Each row is a point. The last column is the point's height on a tilted bowl or saddle (a function of degree 2), plus a little noise. Count its main directions that bend up, bend down and stay straight.

Points, 10 rows:
[[ 26 -62  68]
 [-30 -24 -20]
 [-47 -72 -33]
 [-23  38  29]
 [ 72  42   6]
 [ -2   3  18]
 [ 25  -3  26]
 [-27  33  20]
 [ 31  20  30]
 [  6  62  76]]
Directions: 1 up, 1 down, 0 straight

Points (15 x 4):
[[-12 -91  31 -68]
 [ 29 -14 -35  -6]
 [-12 -52  58 -59]
 [ -9  37   4 -14]
 [ 22 -19 -39  -5]
 [ 40  20 -15 -11]
 [-91 -33  53 -90]
 [ 23 -47 -24 -15]
 [ 12  47 -15 -14]
 [-49  36  25 -40]
 [  5 -11  -2  -4]
 [-44  33 -25 -19]
 [-20 -45  10 -22]
 [ -9  54  26 -34]
 [ 17 -65 -82 -42]]
Directions: 0 up, 3 down, 0 straight

Points:
[[ -5   7  32  26  13  24 -11]
 [  8  -8  13   4  24   5 -12]
 [ 43  47   9  21  11  20  35]
 [ 19  65 -37 -14 -38  -1  43]
 [ 11  -3  27  35   3  38   6]
 [ -4 -11 -57 -21 -18 -18  19]
 [ 35 -39 -41  18  -4 -20  24]
 [-46   2  -9 -19 -32  19  -7]
 [ -6   2  17  18   1  -7 -19]
 [ 40   6  -6  30 -23  22  30]
 [ 29  -1  13  77  31  18  33]
 [ 11  27  14   1 -37 -25   6]
 [ 35  10 -66  14  78  16  83]
 [ 34 -35 -13  55  36  20  34]
 [  5  32 -31 -30  49 -20  27]
 [-39   8 -51 -22 -61  14  22]
 [ 52  65  -5 -25 -18  35  76]
 [ 10  -5  28  15 -15   7  -2]
 [ 58  -9 -18 -48   4  25  63]
 [ 52  25  16 -23 -48 -60  48]
 [-31   4  37 -30   5  25  -1]
 [ 17  62  -3 -37   7   0  33]
 [ 39 -31 -95  21  -6  18  95]
 [  7 -11 -15 -16   7 -20  -8]
 [ 43  20  -8 -38   2 -11  33]
 [ 13 -58 -56 -30  22 -18  42]
 [-51 -43 -41 -10 -41  33  29]
 [-17  26  15  46 -41 -24   7]
 [-15  44  -1  46 -36   0   7]
 [ -8 -44   4   1  -7  -6  -4]
 [ -1  -1  28  -7 -11  26  -3]
 [ 41  65  37  21 -48  -2  72]
 [ 68  19   4 -53 -32 -39  75]
 [-28  29 -10  38 -32   0  -5]
 [-22  36 -22 -31 -48   1   9]
 [ 11 -12 -18 -59 -18 -24  26]
 [ 47  22 -32  39  53  15  54]
 [ -1 -34   5 -22  -1  14   1]
 [-20  51  23   5  21 -33 -10]
 [-23 -32 -44  -5 -28  50  16]
 [ -8  17   5 -16  68 -40   7]
 [ -8 -20 -19  17  56   9   2]]
Directions: 5 up, 0 down, 1 straight

Points (76 x 9):
[[-28   0   2  38  11  10  20  17  21]
 [-41   5  -8  12  13 -65  29 -17  59]
 [ 34 -14 -10   4 -57  -5  13  20  39]
 [ 10  20 -20  40  -4   7 -10 -30  35]
 [ -5  12  -7  75 -19  -2  -1  13  29]
 [-15  -2  16 -13 -17 -18  38  28  20]
 [-15 -44 -37 -18   6 -17  -4  35  53]
 [-16 -17 -19 -42  29 -76 -40   6  64]
 [ 21  32  32   7 -15  48  16  -2  41]
 [ 17  -4  -1  -9 -55  19  24 -27  11]
 [-10   6  -7  20  13  -8  38  10  15]
 [ 26  16  -8  -4 -35 -23  52   0  26]
 [ -1  25  -9  11  28  49  12 -13  18]
 [ 24  -1 -29  -9 -22 -33 -26  36  29]
 [-57  35  18  17 -20  -2  16 -45  38]
 [  8 -44 -18  65 -44  45   6  14  42]
 [-32  -1  -4  12  15 -13  -7  22  21]
 [  2  41  14  23 -13  -1 -42 -23  26]
 [ -2  55  43  -1  -7   2   2  95  95]
 [  8  41 -72  22 -13 -41  -6   5  13]
 [ 24 -34  13 -40 -59   5 -22 -17  -4]
 [  4 -31  53  -4  36 -30 -25  13  16]
 [ 24 -27  30  22   7  22  12  14  20]
 [ -7  43   0   6  21   0   5  59  17]
 [-15  65  -2   7 -11   8  26  16   9]
 [-18  34  21 -33  16 -32  24  13  27]
 [  7  21 -21  -5   7   1  -3 -62  31]
 [ -9  47  49 -11  38  13  21  -8  35]
 [-25   2  35  36 -47   9   7 -31  23]
 [ 24  44 -50   0   4  11 -19  -5  -5]
 [ -4 -27 -14  14 -15  -8   8  -2  16]
 [ 60 -10 -15 -32   0  71   8  -8  27]
 [ 20 -32   1   7  -2 -26   7 -52  15]
 [ 21  -8  12   6 -11  -6 -33  36  31]
 [ 26 -24  -7   8  -1 -32  -9 -24  24]
 [ 44 -36  34  18  44  15 -27  31  34]
 [-22 -58  -3  22 -43  42 -28 -17 -15]
 [ 46 -21   1 -18  27   1 -17 -38  -8]
 [ 20  35  28   0  17   4  -7 -16  17]
 [ 19  11   1 -15 -27  -9 -38  21  16]
 [ 13 -47 -16 -24 -55  -9   5 -10   9]
 [-35  -3  -6  -6  19  12 -29  23  21]
 [ -6 -32  38  -7  10  23  11 -74 -31]
 [  8  12  58  14  30 -22  24  -2  26]
 [-24 -30   9   9   2 -41  39 -24  13]
 [ 37 -15 -24 -49  18  15   5  16  13]
 [-20 -12  20 -26 -23  -1  24 -27 -14]
 [  2  -4  21  19  47  17 -17  -1  21]
 [-25  -9  29  -3 -36   6  12  -8  -5]
 [  5   6 -54 -49  -7  -7   6  11  18]
 [ -1 -17 -37  28  43 -10  -1  14  36]
 [-24 -12  -3  35  10   1  10 -23  23]
 [-23 -20 -29  24 -26  40 -16  12   8]
 [ 43 -11 -37  -5  15  16  16  29  28]
 [-48   9   1  -1 -15 -64 -73   0  25]
 [-46  22  33  -6   9  39 -34   7  22]
 [ -1 -51 -42  39 -17 -31  35  32  51]
 [ 32  -2 -34 -15  28  29  45  -6   1]
 [  2  40  36  18 -10   8 -25  -3  36]
 [-12  37 -31   4 -42  -3 -40 -40  11]
 [  6  18 -20  -7 -14  -9 -30 -48  26]
 [-14 -22  12   2  -9 -32 -17   3  16]
 [ -2  46  11 -14 -36  -4 -64  10  -5]
 [ 28   6  -4 -58  -8  60 -20  -9   4]
 [ -1 -45  26  -4   5 -56  -2  13  20]
 [ 10  26 -25   0   2   8   7  11   3]
 [ 40   1   8  17  27   8 -11 -45  16]
 [  0  39   9  10  -2  22 -26  72  30]
 [-17  15  22  27 -10   6  34   2  24]
 [ 10  -9 -40  51  15  20 -14  11  37]
 [ -4 -55  21  19 -13 -13  44  56  30]
 [ 29 -14  42 -34  10  31  12   7   0]
 [  8 -34 -32   0   4  -3  -2  10  30]
 [-34 -13  -4  -6   7 -34 -31   2  25]
 [-52 -26  26  -1 -50 -16  10  67  27]
 [-27  -7 -57  14 -30 -34  -2  21  25]]
Directions: 4 up, 2 down, 2 straight

Points (60 x 9):
[[-53  34 -24 -52  -3  24 -47 -27   1]
 [  5 -15  74 -25  32 -24   4 -21 -40]
 [-13 -50  11 -49 -12 -40 -68  17  13]
 [ 11 -15  44   9 -12  13  21 -90  11]
 [-17   9  40  12   9  17  19  10   9]
 [-24 -34  31  -1  24 -46  -1  -1 -13]
 [-25  29  12 -17  46  19  70   3  -1]
 [  4 -16 -26  -2  -8 -16   2  46  31]
 [-50  14 -28 -41 -17  25  -5  10  19]
 [-12  -7  32 -12 -14  -1  -9  21  -2]
 [ 30   7 -29  -4 -41  19  11  12  66]
 [ 28  34 -52  17  29 -34 -16 -13  60]
 [ -6  -4 -35  12  24  16  15   9  24]
 [ 22   2 -11  10  24  27   4   6  37]
 [ -5 -28 -14 -10  11  41 -10  12  38]
 [ 19 -54  16   3  11 -27 -14  -5   9]
 [ 16   3  28  -7   2  23  -5 -13   2]
 [-31  -1  43  33 -41  11 -15 -55  -7]
 [ 29 -21   8  32  15 -95  29 -15   8]
 [ -9  -1 -51  -4 -10 -35  56  54 -27]
 [-19   9 -17  -5  23 -34  21   7 -15]
 [-12  -3   8  58 -41 -20 -19   5   0]
 [-55 -20   9   8  34 -27 -40  15  -8]
 [-15 -20 -11 -13 -45  -4  27 -12  13]
 [ -6 -46   4  22 -29  20 -51 -44 -13]
 [  2 -23  29  29 -48 -30 -26  -8  -7]
 [ 15  18 -41 -12 -15 -41  33  51  14]
 [ -1  61  50  21   8 -47 -21  15  12]
 [-28   5 -21  11 -56  10   7 -30  28]
 [ 46  18  10 -20  26   4  18 -13  30]
 [-48 -15  16   1   5  22 -37 -29 -30]
 [  7  -2  -9 -10  50 -35  26  50  26]
 [  4  -9 -19 -14  46  16  37  25  25]
 [ 30  -2  38   6 -49  -5 -31  19  27]
 [ 32  13 -26  22 -50   4 -20  20  61]
 [ 21   8  15 -15  -8  17  14  39  46]
 [ 39 -59  45 -27  65  -2  77  -7  17]
 [ 31 -31  -9   4 -18  59  30  12  89]
 [ -5  36 -15 -29   8 -30  -6 -51  18]
 [-13 -23  -7  64  44  15 -18  -9  34]
 [  5  21 -38 -11  28   8  44   4   8]
 [  3 -11 -15 -53 -38   4   2 -20  51]
 [ 33 -10  28  30  42   7   6 -31   9]
 [ -3   2 -28  58  12  29  -4  11  49]
 [ -7 -17  18  13  56  30  13  17  30]
 [ 39   3  -6 -14 -52  19 -43  10  61]
 [-45 -13  23  23   8   3  22   5   2]
 [-58 -26   7   9 -16  -3 -17  -4 -10]
 [ 30  17  20 -38  18 -13  79 -11  -6]
 [ 80  41  35 -47  46  12  52  14  76]
 [-36   6  71 -17   5 -10  27 -34 -16]
 [-13  -9  -7  14   0  20  54  12   7]
 [ 24 -22  -1 -59  43   9  -5   7  38]
 [  0 -29  -9  36 -25 -53 -39  19  10]
 [ 12  32  -2 -38  15 -28  20  36  15]
 [ 39  46 -46 -35 -40 -25   6 -24  95]
 [ 32  55  -8   1  35   7  -3 -16  41]
 [-22  16 -19  -2 -28   9  20  -7  13]
 [ 27  -2   7  16  -6  15  42  -2  26]
 [-27 -13  60  26   5  79   6  -9  36]]
Directions: 5 up, 1 down, 2 straight

Points:
[[-49   4 -29 -39   4  79  43  -7  22]
 [  4   8 -40  32  36 -29  -3 -50   6]
 [-16   9  17 -13 -22   0  31   1 -19]
 [-12   1  -3 -74   4  10 -26 -11 -21]
 [ -4 -29  -1  -8 -24  34   8 -16   8]
 [  0 -41  36 -23  -2  21  -7  78  21]
 [ -1 -12 -34 -13  25  -7 -16 -32  10]
 [-11 -13  -2  -3  -1  14  10 -19   9]
 [-21 -17 -42 -24  -5 -43  26   3  -6]
 [-14  35 -65 -21   1  54  47 -22 -16]
 [-26 -22   0  22   0 -43  30   1  21]
 [-33  25  -3  45  60  -6   9 -32  25]
 [ -4  42   0 -56 -14  44 -33  -5 -33]
 [  1  24 -25 -25 -13  26  59  18 -35]
 [  9  31   1  -5   8 -29  -2   2   1]
 [-14  -3 -14  36  -7  12  20  -4  31]
 [ 19   6  52   0   1 -36 -19  37   5]
 [-21   5  51  28  24   4   2 -35  -3]
 [ -7  -6  12  17  -8   9  28  -3  -2]
 [-57  23  35  13  32  27 -13   7  42]
 [-36  17  15  -2 -27 -39 -30 -22  14]
 [-26  13 -16 -51  23  -8  19 -22 -19]
 [ 30  -7  13 -16 -28  30  34 -33 -56]
 [ 15  24  38  -6 -22 -17  -6 -19 -35]
 [ 44 -16  38 -32   0  35  17  38  -3]
 [ 25  28  35  16 -36 -24 -17  12 -23]
 [-32 -38  67 -37  32   4 -28  17  29]
 [-26   1  -9 -14 -38 -58   3 -25  11]
 [-22  13 -33  10  -1  33 -54  14  75]
 [ -8  22  38  16 -32 -13   6 -36 -17]
 [-24  50 -38 -11   0  17 -22  17  33]
 [  3  35  10  18   2   4 -18 -37  -2]
 [ 63  56 -19  37  -1  51  34   8  -9]
 [ 82 -15   3 -11 -41  28   9  11 -25]
 [-54 -41 -31 -54  -4 -38 -18  22 -19]
 [ 24  17  21  57  22  42 -32  20  62]
 [-19  -8  17 -36   2 -30 -47 -66  11]
 [ 15  20  21  20  82 -16 -23  23  24]
 [-31  36   2 -13  -5  44   4 -16  18]
 [-32  -9 -37  59  27  23   2   5  83]
 [  1  -6  20  36 -32 -25 -34  30  28]
 [ 51  28 -44   5  13 -46   0  23  25]
 [ 26 -15  -5  69  55 -14 -27 -30  29]
 [ 30  -2 -28 -84 -12  26  30 -23 -94]
 [-49 -14  44 -36 -27 -22 -36 -13  -9]
 [-16  10   0  -6 -22  53  37 -19 -11]
 [-26 -82  21  39 -18 -18  21 -16  -1]
 [-13 -10  -5   7  26   9 -34 -42  35]
 [-25 -25  13  68   3  30  -4 -24  47]
 [-23   9  22  18 -21 -37  11 -12  15]
 [-65  14   6   6   6 -74   1 -12  59]
 [-33 -12  12  29 -23  32  31  -1   8]
 [ 33 -17  -1 -58  27 -60 -48  17  21]
 [-13 -54  12  46  39  -9  95 -51 -80]
 [-36 -11 -53 -10  42 -17 -13   7  18]
 [ 70 -15 -37  10  -1 -63  18  75  95]
 [  4  25   5 -17  35   8  12 -45 -29]
 [-19 -37  65  22 -28  18   4   8 -27]
 [ 10  -4 -42  18  54  21  73  -3 -24]
 [-23 -41  -4  41 -47 -28  26  12  12]
 [-84 -18 -16  19  37 -29   3 -38  38]
 [ 29  43  10  13 -28  45 -14 -24 -18]
 [  5  20  -9 -63  28  38  23   5 -23]
 [ 10  15 -41 -11 -34  -7   3 -21 -11]
 [ 20  38 -20 -23  11 -10 -26 -19 -28]
 [ 22  -7 -68   7  16   7  19 -36  -9]
 [-58 -10  34 -32  24  -6  14  16  23]
 [  5  46  29 -53  33  42   1 -11 -24]
 [-27 -43 -50  22  23 -25 -19  20  51]
 [-28  -5  -6  14   9  15  37 -46   2]
 [-46 -21  -8  19  20  -3  29  10  24]
 [ 12 -46 -29   6 -53 -52  38   0  -5]
 [-30 -12  -5  31 -35  52  31 -22  21]
 [-62 -40  52   7  -7 -41 -16   0   7]
 [ 33  16  37 -29 -37 -10  -1  13 -56]
 [  7  21  10  25  10 -16  32  34  30]]
Directions: 4 up, 4 down, 0 straight

Points, 61 rows:
[[ 37  -3 -89   5 -36  -3  29  21 -95]
 [-42 -11 -29 -23 -28   7  54   3 -40]
 [-12 -29  -8  60   4  22  19  16 -32]
 [ 27 -27  17   7 -11  -8 -11  10 -12]
 [ 47 -43  -7  11   1 -16  25 -29 -35]
 [ -5 -26  -2 -24   1 -10  21  46 -37]
 [ 11  14  37  15  15 -41  -4 -44 -49]
 [-28 -25  24  22  16  -1 -18   7 -32]
 [ 49 -16 -15  11 -24  21  36 -17  -8]
 [ 28  -3   7  27  19  -4  -1   6 -16]
 [ -6 -18 -10   4 -48 -71 -39  15 -79]
 [ 10  -1  -1  -6  12  11   6   2   8]
 [-21   4 -31  10  -4  17  37 -22  -7]
 [-28 -24 -31  -3  -4  -3  44  19 -31]
 [-20  26 -27  25   8 -11  17 -22 -26]
 [ 17 -32 -11  26   5  -6  15  24 -26]
 [-57  28  27  16 -25  10 -25   8 -42]
 [  2  19  37  -3 -47  -9   4  28  -8]
 [ 18   7  18 -34  29  11  23 -42 -18]
 [  4 -32  14  39 -25  10  -5   0 -25]
 [ -1  37 -26 -16  10  35   9  25 -15]
 [ 19  71  -3 -21   9  13 -44  22 -22]
 [-26  19 -11   3  -3  32  -4 -41 -17]
 [ 28 -43  44   5  -2  13  -3 -39 -24]
 [ 15  19  32 -31 -16 -25  -4 -30 -11]
 [-49 -26   4  14 -27  44  -6   6 -40]
 [ 25 -51   3  -4  56   4  40  -1 -37]
 [  4   9 -30   5 -12 -19  24 -10 -16]
 [  0  19 -13  18 -25  24 -27   0 -14]
 [ 48   4  32  -9  -8 -14  -3   1  -6]
 [ 11 -28  -6   0  41  11  15  35 -28]
 [-22 -14 -14 -16   7 -21  -5 -38 -34]
 [ 21 -22 -40 -20  13 -29 -35  22 -53]
 [ -6  12   5   3 -18  22 -14   5   5]
 [ 22 -18 -39 -14  -8  18  -1 -24 -13]
 [-12   7 -32  14  16   5  -8   0 -21]
 [  0   2 -24 -24 -22  16   6  41 -16]
 [  8  34 -25  15  19 -24 -13  45 -53]
 [ -4  -5  -3  28   9  54 -18   6 -18]
 [-19  18 -27 -22 -23   2 -16 -95 -88]
 [-42 -52  -3  -2  41 -27 -16   6 -76]
 [-21 -12   9 -37  29 -38  29 -21 -59]
 [-16  19 -15 -23 -61 -26  32 -24 -42]
 [ 56 -17   5  20 -37 -27   9 -11 -43]
 [-28 -16 -54  20 -17  13   2  12 -47]
 [ 11 -16  16  53 -20 -18  -3 -24 -42]
 [ -7 -32 -10 -61  -5  23   5 -13 -26]
 [ 26  -1 -33  18 -47  12 -15   9 -32]
 [ 22  35  23 -12  32  33  20  -5  -4]
 [ 19 -34  52 -35 -38 -15   3  25 -41]
 [ 28 -19   1  -3 -24  -2  10   7  -4]
 [ 56  37  27  -3  18  20  -1  39 -20]
 [ 33  29 -46  -4 -13  -8   9   7 -28]
 [ 27  18 -36   2 -26 -11   5 -23 -24]
 [ -2 -28  17 -24   0   9 -15 -13  -4]
 [-29  -6 -12 -26  -6  -4  22  -3 -16]
 [ -6 -37 -21 -46 -14  -5   4  -1 -33]
 [-35 -22  21  14 -25  -3 -21  -8 -30]
 [-18 -40 -27 -12   6  36  -5  44 -41]
 [  1  -9  25 -61  28  26 -22  42 -31]
 [-29  15  43  13  44  25  39 -18 -33]]
Directions: 0 up, 7 down, 1 straight

Points (71 x 9):
[[-20  -1  75 -12  18 -30 -17 -17 -30]
 [-23   6  -6  -8  19  19 -40  22   7]
 [ 60 -13 -16  11  -3 -15 -11   2  -4]
 [ 13 -26   1 -11 -32   9 -17  30  -8]
 [ -3  20   9  51  24  -1 -16   8 -10]
 [ 21  26  37  16 -33 -32  46  16 -26]
 [ -9  33  21 -41 -21 -13  28  39  -8]
 [-11  31 -34 -10  18  -5  20  -5  -6]
 [ 55  14 -10  28 -14 -28 -40   6 -17]
 [ 13  -1  -8   7  -7  44 -38  50 -15]
 [  7  26  10 -45  72 -29   0  11 -34]
 [-41   2 -11 -20   4 -46 -16  -9  -2]
 [-51   6  37  25 -36  29 -14  48  14]
 [ 15   0 -17  27  22  26  37 -56  13]
 [-28 -40 -10 -11  17  18 -27  10   2]
 [-28 -43 -29  11   6   5   6   9  14]
 [ 46  14  24  20  38  49  24  -9 -27]
 [ 21 -22   7  11  13  21  -9  12 -16]
 [-24  41  37 -58  -1  -5  28   5  -1]
 [-36 -22 -39  22 -46 -46 -31 -35  11]
 [-26  40  70 -14  -1  25 -20  -4  22]
 [ 12  19  31 -14   9  -2  -3  -7  -3]
 [ -1  43  -2  -6 -16 -46 -37  55  -1]
 [ 34  25  29 -13  13 -11 -14 -42   0]
 [  9 -19  18 -19  40 -60  -8   6 -26]
 [ 13  20 -11 -22  10  -5   1  44   2]
 [ 43 -21  -2  -3 -12 -51 -25 -17 -18]
 [ 51  -3  19 -11 -19  20 -34 -44   3]
 [-14 -24   8 -15 -40  15  22 -37 -10]
 [ 33   9  28  35 -57  38 -34   6 -22]
 [-20 -15  25   3 -30 -54  17   5  -8]
 [ 26  20 -13 -62 -17  23 -35 -18  14]
 [-33  15  -4 -11  47   2  52  -3 -31]
 [-14 -41 -53 -15 -19 -35  95  -2  29]
 [ 42 -39  -5  13   2  13   5  11 -10]
 [ 30  48 -20 -16 -21  35  31 -20  18]
 [-14  -7 -22  43   7  30 -23  35  -2]
 [ -8 -16  16 -29 -35  31   0 -32  -1]
 [ 46 -55   6 -15  28  29  30  -3   8]
 [-14   0  21 -20   7  60  52  -7 -13]
 [ 61  17  11  34  24  13 -10 -13 -19]
 [ 15 -17 -15  18  -4  18  -9  14  -5]
 [ 60  -3  36 -35  14  24 -12  -4  15]
 [ -3   6  29  39 -15 -22 -16  58  -3]
 [ 11   4 -13 -41 -51   0  26  19  -4]
 [-24   3 -15 -37   2  16  -6  18  14]
 [ 26  -2  37   3  23   2 -20   2 -24]
 [  3  27  40  31  63  -3  -4  -7 -61]
 [-18 -39 -41  30  -1  -6  -9  17  28]
 [-21  -1 -29   8  49  47 -19  -1 -26]
 [ 32   0  26  -9  -8 -31  19 -20  -3]
 [-16 -22  30  16  69  54 -49 -41 -95]
 [ 13  26  25 -19  36 -45  17  10 -33]
 [ -2 -34  26  -5  10  10  10   0 -17]
 [ -5  36 -15 -35  15 -48   9  21 -17]
 [ -5  -2  43   3 -14   6 -15   6  -4]
 [ 32 -10  13  -6   6  39 -13 -18  -4]
 [-19  -7  39  26  -3 -21  -2   1  -8]
 [ -2 -10 -19   8   2  46  43  12  -8]
 [ 15  -7  81 -15  -4 -27  -1   2 -30]
 [-19  26  24 -15  10  13   4 -34  -4]
 [  2  -4  43  59 -34  25  12  20 -35]
 [-50 -11 -22 -75 -73 -39  10  11 -40]
 [ 19 -34 -33  -1  -7 -13  29  -3  23]
 [-15 -14 -28  15  24 -47 -20  -2  15]
 [ 18 -22  51 -68 -23 -14  10   6  11]
 [ -4  38  21 -15  23 -11  41 -54 -13]
 [ 12  33  32 -37  35   5   8  22  -7]
 [-63  -7  -1   1  -4 -13  22  27  14]
 [ 20  -1 -12   5  15  38  -8 -17  -7]
 [ -8  15  21   2   5  32 -12 -54  -4]]
Directions: 3 up, 5 down, 0 straight
